Each point is reached from the start by the listed moves, each made once or not at all, plus a little noise. Is the number of moves made odd or even? Then give how often each move was made.

Moves:
(1): [ 15.4 -19.0  19.6 -26.9 -13.1]
(2): [  2.0  14.1 -11.1  17.6  -9.5]
Start: [ 16.5  15.1  -6.6   1.2 -10.4]
Points:
[ 32.8  11.1   3.3  -8.1 -39.3] -> even (1, 1)
[ 17.6  25.9 -18.7  18.8 -16.6] -> odd (0, 1)

Moves:
(1): [ 5.1 -3.5 -6.2 -3.1 10.2 -6.5  0.4 -5.9  8.5 -6.5]
(2): [-17.0  -7.2  -5.2  21.9  -4.7  -2.7  21.7   0.9   1.4 -13.8]
(3): [ 19.8   8.3   4.4 -12.0   4.7  22.0 -17.2 -32.3 -19.5  20.2]
(4): [ -2.3  -1.9  15.0   1.8  10.0  -7.5  18.5  14.7 -16.6 -21.6]
(5): [  3.1   7.2  -6.8  -7.0   2.8  -0.2  -2.2  -0.6 -20.4  14.8]
(6): [  8.9 -18.2   1.8   0.5   3.4   9.9  -4.2   3.3  -4.8   1.5]
(7): [ 11.1 -26.4   4.9 -11.1   2.6 -16.2  30.3 -11.7  47.0 -10.0]
(8): [ 8.3  8.4 -5.0 14.6  6.1  5.9 14.7  2.6 21.9 -0.3]
Start: [  8.6  18.4 -12.2  21.9   8.8 -11.6   3.0  -4.7  -6.9   6.6]
Points:
[  6.5  -9.6  -3.2  50.1  21.8 -31.4  86.0   1.8  46.8 -40.2] -> even (0, 1, 0, 1, 0, 0, 1, 1)
[  0.2  15.3 -32.2  32.8  16.6 -19.1  21.1  -9.9 -15.4  -0.8] -> odd (1, 1, 0, 0, 1, 0, 0, 0)
[ 10.3  -3.0 -26.8  34.0  18.5 -10.4  15.4  -5.1 -21.8   3.8] -> even (1, 1, 0, 0, 1, 1, 0, 0)
[ 10.3  20.0 -14.2  36.0   8.2   9.5   9.6 -34.9 -23.7  10.9] -> even (0, 1, 1, 0, 0, 0, 0, 0)
